Every row gives one point. The window is the flat piece filled in between its corners: a triangle in 3 columns, a solid with four corners in 4, and so on. A path goes straight from each point to the next, and from the last back to the first. List the points from which the path goes on through the window.
In the rows, zero is written as 128.

Window (4 x 4)
[[124 109 168 138]
 [152  78  73 146]
 [115 148  74 124]
 [139 143 122 121]]
Path:
(1): [126 136 104 112]
(2): [145 150 105 164]
(3): [143 137 117 144]
(4): [129 119 119  85]
(5): [142  89  69 114]
(6): [151 109  69 172]
(7): [153 110  46 150]
(8): [146  85  43 107]
(9): [134 124 120  97]
(10): [140 146 121 133]
(11): [127 145 140 150]
(12): [121 120 140  87]
(13): [137 109  72  93]
(14): [152 143  74 155]
(15): [150 120 132 154]
(16): [141 103 128 111]
Through the window after points: 1, 3, 9

Window (6 x 6)
[[ 94 151  96  71 119 115]
 [113 173 144 106 139 118]
 [ 60 115 190 123 155 116]
 [127  76 126 140  80 152]
 [130 146  68  97 136 124]
 [156 124 142 101 139 148]]
Path:
(1): [101 138 126 114 126 173]
(2): [130 126 130 106 122  89]
(3): [136 130 131  89 125  90]
(4): [106 143 120  96 136 170]
(5): [100 169 129 102 136 156]
(6): [125 151 141 104 135  78]
(7): [118 147 139  88 134  73]
(8): [ 68 161 120  95 150 166]
(9): [ 60 137 145 127 128 168]
(10): [ 96 118 158 120 124  85]
(11): [ 95 107 172 115 145  81]
(12): [ 66 136 154 120 146 156]
Through the window after points: 1, 3, 5, 11

Window (8 x 8)
[[ 94 161 109 102 144 123  81 142]
 [125 158  99 116 145 167 141 119]
 [140  40 152 144 127 188 115 136]
 [163  94  92 119 114  20 107 169]
 [ 96 170 128 137 111 163 124 117]
 [114  77 150  99 103 172 135 120]
 [ 84 169 157 111 153 122 129 119]
 [ 80 152  50 144 145 145 137 139]]
Path:
(1): [121 156 103 114 138 161 150 164]
(2): [ 94 160 129 116 139 143 138 170]
(3): [115 135 117 142 145 120  93  64]
(4): [102 108  97 138 129 124 109  82]
(5): [111 128 113 117 124 142 129 180]
(6): [108 150 140 111 131 130 136 174]
(7): [100 137 123 122 151 120 108  81]
(8): [117 133  99 128 143 150 114  73]
Through the window after points: 6, 8

Window (9 x 9)
[[137  68 141 111  86 168  71 211  94]
 [152 154 159 122 119 100 207 139 111]
 [123 118 103 141 135 147 111 112 101]
 [170 150  99 127 155 102 123 141 125]
 [126 177 161 127  96  75 163 152  87]
 [147  78 125 132 137 118  75 111 127]
 [131  90 129 162 167 156  57 147 143]
 [109 103 117 112 180 116 106 126 117]
 [148 124  92 168 139  69 164 160 130]]
Path:
(1): [146 104 122 135 143 124  98 154  96]
(2): [118 108 114 106 122 123  93 143 158]
(3): [127 132 115 105  94 108 141 137 167]
(4): [165 104 156 154 166 112 132 126  69]
(5): [153  79 138 164 189 141 101 133  80]
(6): [119 117 121 129 141 126  89 143 149]
(7): [128 112 112 128 123 139 107 133 126]
(8): [148  98 132 148 161 126 102 144  45]
Through the window after points: 3, 5, 7

Window (12 x 12)
[[139 148 141 145 227 103 100 115 102 157 111 135]
 [157 149 147 108 152 177 171  19 163 100 116 102]
 [ 56  94 148 147 173 105 116 150 128  80 156 136]
 [ 76 120 148 170  70  66 101  56 152  64 115 124]
 [125 122  38 104 162 140 147 151 187 151  93 108]
 [ 84 129 109  49  93 122 145 125 139 119 159 121]
 [118  80 137 173 116 123 100 131 154 103 151 135]
 [106  95 123 140 131 122 199 149 160 125 136 108]
 [ 91 134  61 114 151 153 163 122 131 166 121 130]
 [165 111 123 143 152 131 141 155  69 102  84 144]
 [133 195 121 188 119 158 117 133 156  96 158 113]
 [ 74 112 162 136 158 124 122 142 142 130 105 143]]
Path:
(1): [115 113  87 136 134 133 118 129 147 127  92  69]
(2): [113 126  87 121 145 121 145 126 169 123 119 147]
(3): [112 138 102 125 152 119 138  98 179 128 130 155]
(4): [ 98 125 113 131 142 132 131 107 158 128 122  95]
(5): [ 99  96 127 135 151 139 103 160 104 123 119  77]
(6): [110 124 111 139 147 105 128 146 134 124 126 156]
(7): [106 126 123 142 144 114 131 141 141 112 137 167]
(8): [102 112 117 149 140 125 123 148 124 113 128 106]
Through the window after points: 1

Window (14 x 14)
[[186  95  44 102 142 117 132 221 136 123  98  93 145 160]
 [100 134 131 134 145 139 138 130 125 153 157 109 163 117]
 [ 97  68 141 120 161 174 143  94  96 126 126 199 171 143]
 [160 140 180  92 105 176 109  96 112 218 122 103  92 150]
 [150 140 108 124 119 121 141 138 114 108  83 129  48 118]
 [164 119 163 192 150  97 140 169 126 135  99 117 168 137]
 [112 140 131 115 133 110  91 137 125 180  84 143 142 123]
 [190 143 110 109 131 129 157 128 140 109  71 120 180 148]
 [115  97 137 165 101 177 109 154 137 110  59 159 165 138]
 [140 123 149 160 157 119 154 136 213 121 108  93 138 140]
 [113 115 108  98  98 107 154 174 174 110 193 192 109 125]
 [163 127  98 141 113 104  97 105 144 132  93 104 130 122]
 [ 97  44 132 141 141  76 190 167  94 111  82 106 160 134]
 [127 142 169  96 147 107  99 122 112  85 170 123  86 115]]
Path:
(1): [167 105 129 125 147 139 142 140 143 135 100 134 138  75]
(2): [102 128 109 140 118 110 126 138 123 136 111 125 151 209]
(3): [123 152 124 135 110 110 129 148 136 128  98 112 128 218]
(4): [151 107 121 128 129 126 132 155 150 130 114 126 136  99]
(5): [133 111 137 109 135 136 127 138 136 153 114 125 140  92]
(6): [114 157 131 143 126 121 119 129 121 157 129 125 129 190]
(7): [108 146 124 134 117 127 137 143 125 130 123 137 123 192]
(8): [171  92 155 108 130 129 123 140 146 166 129 137 135  68]
Through the window after points: 5, 7

Window (14 x 14)
[[133 197 147 155 162 131 136 104 118 137  66  94  90 116]
 [142 175 179 141 111 126 213  92  95 171 122 109 143 105]
 [132 113 112 171 146 129  69  92 128 108 159  60 179 129]
 [ 74 134 152 115 157 152 144 167 172 134 136 166  98  94]
 [ 73 147 120 108 101  96  97 113 117 148 103 133  69 118]
 [ 91 108 154  97 145 165 168 122 166 152 114  89 149 111]
 [ 45 173 144 161  69 152 118 143 168 123  80 124 172 113]
 [119 110 101 139 167  75 136 152 215  95 103  73 129 111]
 [136  79 151 155 169 139 142 119 105  81 107 104 125 119]
 [ 61 158  89  45 131  86 162  96 106  72 138 121 171  92]
 [131 161  95 171  90 176  94 156 219 117  78 108 109 136]
 [154 164 188 159 107 153  97 147 104 196  77 151 156 130]
 [140 141 159  91 171  63 158  60 151  56 114  95 116 100]
 [135  94 113 188 167 113  95  76 152 113 104 153 213 148]]
Path:
(1): [111 134 121 147 126 133 119 120 152 127  99 106 132  78]
(2): [101 173 156 134 146 123 138 130 152 111 111 103 137 200]
(3): [107 142 142 137 136 116 137 125 141 111 113 109 132 159]
(4): [131 139 123 146 140 113 116  98 144 118  99 125 133  59]
(5): [116 129 127 129 135 118 130  98 132 119 107 115 133  89]
(6): [100 148 149 119 136 102 142 120 131 113 120 112 117 153]
(7): [ 99 138 157 119 143 118 139 130 129 136 117 120 143 154]
(8): [122 129 146 148 132 139 121 110 131 138  98 124 149  49]
(9): [123 124 132 141 145 138 132 107 150 130 105 122 144  39]
(10): [104 146 144 129 144 129 132 132 152 121 119 114 120 141]
(11): [ 98 145 141 138 131 111 133 134 156 118 105 101 128 155]
(12): [116 135 118 130 133 109 117 115 156 123  96 115 124  71]
(13): [115 120 118 130 146 111 129 102 153 102 103 106 138  88]
(14): [101 142 140 130 151  99 147 101 156  96 128 109 139 163]
(15): [128 139 147 128 156 117 141 122 129 119 125 107 125 152]
(16): [141 122 112 145 135 130 137  82 138 129  92 102 131  45]
Through the window after points: 1, 5, 9, 11

Window (14 x 14)
[[175  86  90 131 114 153  74 120  94 125 190 102 119 121]
 [151  35 127 167 137 129 113 189  80 161 108 154 162 110]
 [138 164 173 109 140 119 145 160  88  91 133 133 126 107]
 [174 127 163 150  99 100  23 140 196  97 150  84 114 124]
 [ 80 107 105  88 109 128  91  61 106 122 139 133 159 175]
 [159  79  65 107 157 180 108 124 104  97  84 103 125 114]
 [161  84 112 169  96 107 165 101 135 134 127 171 147 114]
 [111 193  53  99 103 176 121 102 178 166 155 161 114 153]
 [154 117 116 170 200 142 123  68 131 186  82 173 143 116]
 [ 72 121 107 116 127 126 160 148 211 157 170 109 134 118]
 [132 134  70 201 110  90 100  94 168  73 139  94 144 150]
 [153 120 108 117 105 151 114 122  61 156  71  87 157 102]
 [ 89 162 112 139 126 120 133 142 159 110 109 113  63  81]
 [108 166 127 106 132   8 133 117 130  88  93  97 115 140]]
Path:
(1): [138 132 101 130 126 127  87 125 140 106 133 120 136  86]
(2): [129 124 101 112 116 107  89 110 115 113 114 140 148 102]
(3): [141 120 110 142 133 121 119 121 115 118 107 112 115 143]
(4): [139 106 120 151 118 142 120 137  99 136 124 111 109 149]
(5): [147 122 113 120 130 114  90 120 118 117 111 143 162  87]
(6): [146 116  99 120 108  97  46 117 183  89 175 125 160  61]
(7): [147 125 148 152 113 126  93 125 134 128 109  92 107 173]
(8): [143  98 106 154 115 128 102 123 114 124 142 105 111 154]
(9): [151 118  91 137 125 127  96 108 130 113 155 118 143 107]
(10): [145  93 108 140 133 110  88 128 113 125 120 126 151  95]
(11): [145  96 136 149 135 134 133 131 115 125 108  97 118 136]
(12): [129 131 112 146 131 142 136 115 141 145 100  98  83 143]
(13): [109 136 107 129 137 117 110 126 136 111 121 143 125  80]
(14): [145 118 107 125 129 118 103 114 102 120 110 136 150  98]
(15): [167 131 130 170 130 152 125 111  95 152  81 101  98 186]
(16): [131 116 131 125 126 127 107 123 128 133 129  90  97 184]
Through the window after points: 6, 8, 12

Window (14 x 14)
[[180 137  78 146 130 138 102 143 120 175 100 141  48 124]
 [178 122 160  97 114 136 129  96  81 112 103 128 144  93]
 [133 160 132 173 118 108  57 169 124 148 121 119  91 158]
 [157 135 126 149 111 142  77 132 180 151  73  81 101 138]
 [159 109 115 125 124 110 111 173  67 202  65 110 134 147]
 [ 90 177 111  61 158  92 116 174 178 114 132 109 122 149]
 [167  86 119 149 143 132 109 156  91 134  80  89  64 145]
 [ 81 137  74 121 105 116 106 136 170  88 105 155 109 138]
 [139 131  82 117 105  69  56 154 178 126 158  99 117 147]
 [202 118 106 167 128 162 136 169 100 148 104 114 124 145]
 [165 105 159 159 134  99 164  88 146 125  97 134 126  98]
 [ 44 176  79 106  85  98 124 138 178 116 158  86  94 133]
 [120 107 144 112 151 142 138  65 114 143 120 121 148 155]
 [106 202  64 121 132  70 107 104 187  75 111  89 112 147]]
Path:
(1): [141 149 112 107 109 106 120 134 133 126 109 121 101 166]
(2): [100 133  86 140 171 115 108 146 136 125 122 116 140  88]
(3): [114 150  95 137 150 131  95 147 149 136 116 112 126 113]
(4): [139 139 120  94 105  99 125 148 160 114 103 118  95 170]
(5): [136 150 124 106  86 101 128 133 160 116 113 138 105 177]
(6): [111 147  86 152 161 131  76 130 148 145 116  95 140  83]
(7): [121 144 108 125 144 115 103 134 146 121 115 102 121 107]
(8): [146 138 136  95  99 111 132 141 156 131  97 131 103 180]
(9): [157 148 121 101  74  99 137 130 154 128 107 121  97 176]
(10): [123 137 102 140 160 123  94 139 117 154 112 115 140  94]
(11): [120 117 107 176 155 139 105 123 112 157  97 106 131  73]
(12): [165 129 122 129  99 116 109 116 122 131 111 120  93 164]
Through the window after points: 3, 7
